Rows are points. Two turns around zero, p and q, are shown by what they do to some points. Write where each new point lands after one turn and then the other. Backwards means that the second turn is done in reverse. Each puzzle has new turns, and all numbers are rounded.

Turn p:
[13 45 36] => [47 33 -14]
[-9 -65 -15] => [-30 -58 17]
[-23 -1 -18] => [-20 7 20]
[4 22 11] => [16 18 -6]
[15 -1 -14] => [-12 -1 -17]
Turn q:
[-9 76 17] => [-31 64 34]
[-1 10 -13] => [11 12 3]
[5 -10 6] => [-3 -12 0]
[-11 -39 -30] => [33 -20 -33]
[-4 -36 30] => [-24 -36 -19]
[21 -2 -10] => [15 -9 16]
Where do these land?
q, then p backwards: [22 11 -12] => [-21 1 17]
p, then q: [-13 -41 57] => [-9 -69 15]
q, then p: [-32 -13 13] => [-33 11 12]
p, then q: [3 -4 -28] => [0 16 -23]
p, then q: [28 26 11] => [30 13 23]
p, then q: [-8 22 -42] => [-11 44 -15]

Turn p:
[31 31 -29 5] => [-15 45 -23 -7]
[-33 -23 47 33] => [54 -33 22 21]
[25 1 -48 -22] => [-46 13 -32 -11]
[-33 -20 51 -5] => [29 -39 41 0]
[8 29 -72 -11] => [-59 39 -29 20]
[-14 1 50 -6] => [28 -14 40 -13]
[16 -19 1 5] => [8 -11 -18 -12]
Turn q:
[-24 24 -1 8] => [-25 15 14 13]
[0 40 44 7] => [3 27 53 -6]
[-58 -17 -26 4] => [-43 -26 -14 40]
[54 -20 -23 -41] => [23 -15 -40 -56]
[-31 -19 31 11] => [3 -24 29 31]
[59 -8 -26 10] => [38 23 -43 -23]
Where do these land?
q, then p backwards: [-29 53 29 16] => [-29 56 1 -26]
q, then p: [2 -3 -34 10] => [-19 13 -14 24]
q, then p: [20 -52 0 -23] => [-18 -30 -43 -24]
p, then q: [-33 20 0 44] => [32 45 2 19]
p, then q: [0 -44 -31 -38] => [-25 -49 -21 29]
p, then q: [40 27 37 -10] => [-9 1 22 -57]

Turn p:
[-73 -21 37 -5 -8 1] => [-47 61 9 -31 8 -10]
[-16 -7 24 2 -1 -40] => [-25 14 13 12 36 -9]
[21 5 -29 16 -16 3] => [30 -7 -5 23 -16 -8]
[-47 -14 33 -35 5 -24] => [-51 18 18 -31 27 -20]
[2 17 -21 30 24 12] => [41 7 -11 -6 6 20]
[16 5 1 14 -15 24] => [8 1 -3 14 -27 17]
[36 -10 -43 -13 -7 5] => [25 -37 -20 11 -20 -24]
[21 39 -11 2 0 15] => [30 -19 21 0 -15 20]
[40 -14 9 -12 17 4] => [-12 -38 -21 8 1 15]
Turn q:
[-19 -36 29 -16 31 -11] => [30 -2 -22 -43 20 -15]
[-26 13 37 -14 9 -27] => [15 22 -13 -35 -28 -17]
[24 33 -9 4 18 -24] => [6 -13 -14 28 -34 -18]
[41 -1 -22 -4 -23 -8] => [-7 -38 24 20 -12 12]
[2 5 -4 -3 -9 35] => [4 16 18 17 16 15]
[-33 35 -28 -15 -4 -1] => [-11 27 -25 12 -25 33]
[36 -29 -33 34 -32 13] => [-40 -40 30 24 29 6]
[-25 -20 30 14 10 22] => [3 28 1 -22 34 -17]
Where do these land?
q, then p: [3 23 -14 -1 6 8] => [18 14 1 14 -8 9]
q, then p backwards: [-25 1 5 28 -1 9] => [-26 -22 14 2 -1 -12]
p, then q: [33 -17 -24 36 31 -35] => [-4 -38 -29 42 29 -22]
p, then q: [2 5 76 -19 9 -4] => [10 63 -17 -24 35 9]
p, then q: [-33 -30 -26 -33 -1 14] => [0 -19 -16 -21 -43 32]
p, then q backwards: [10 20 2 2 3 -13] => [18 -9 -2 -7 -5 14]
p, then q backwards: [30 18 -30 -35 -23 53] => [32 19 8 -36 -12 -62]
p, then q: [-20 1 4 30 -24 -26] => [-8 18 -7 19 -23 -36]
p, then q backwards: [-1 -21 7 -9 0 -6] => [-7 -3 -7 21 3 -8]

Turn p:
[-7 -1 2 -20 28 -31] => [-18 28 -21 -5 20 -15]
[41 11 25 -52 3 -4] => [5 -9 15 7 65 -23]
[-25 30 13 -13 -38 26] => [-17 -8 47 35 -8 13]
[25 2 19 28 39 38] => [60 9 -12 6 9 27]
[4 1 -31 28 6 -26] => [-6 -11 -41 -3 -24 -8]
[5 21 -2 39 -9 19] => [18 -21 -7 21 -22 27]
[-25 -56 -30 29 57 -13] => [18 50 -44 -51 -39 -8]
[-15 -26 -32 -62 -43 33] => [-9 -5 71 -12 -15 -56]
[-3 17 37 25 -44 -43] => [-52 -35 -8 1 12 44]
Turn q:
[-14 -69 21 34 1 2] => [-60 1 26 18 12 42]
[16 -76 29 1 -1 -46] => [-62 -39 -17 35 -16 43]
[-8 7 -9 -29 25 20] => [16 30 -27 -4 10 3]
[-17 4 -31 -25 -39 -11] => [-8 17 -4 -11 -47 -29]
[13 31 21 8 -7 45] => [18 -3 11 -45 35 -8]
[-24 46 12 1 3 8] => [19 9 4 -3 26 -42]
[35 56 -43 10 18 -18] => [78 -15 8 9 -20 -8]
Where do these land?
p, then q: [-45 -20 33 32 18 12] => [21 17 -2 -58 18 -26]
p, then q: [23 13 -66 -19 -5 -57] => [-17 11 10 66 -61 -9]
q, then p: [22 -11 50 -27 23 6] => [27 34 -9 -12 -29 -38]
p, then q: [34 -18 -31 32 -12 -1] => [-20 -3 -13 -10 -46 28]
p, then q: [-17 -24 37 -2 -40 42] => [-32 -13 -24 -37 49 0]
q, then p backwards: [-7 21 -18 -49 14 25] => [2 -21 -13 10 57 -8]
p, then q: [-9 39 -5 33 2 -28] => [1 33 46 -2 -16 5]
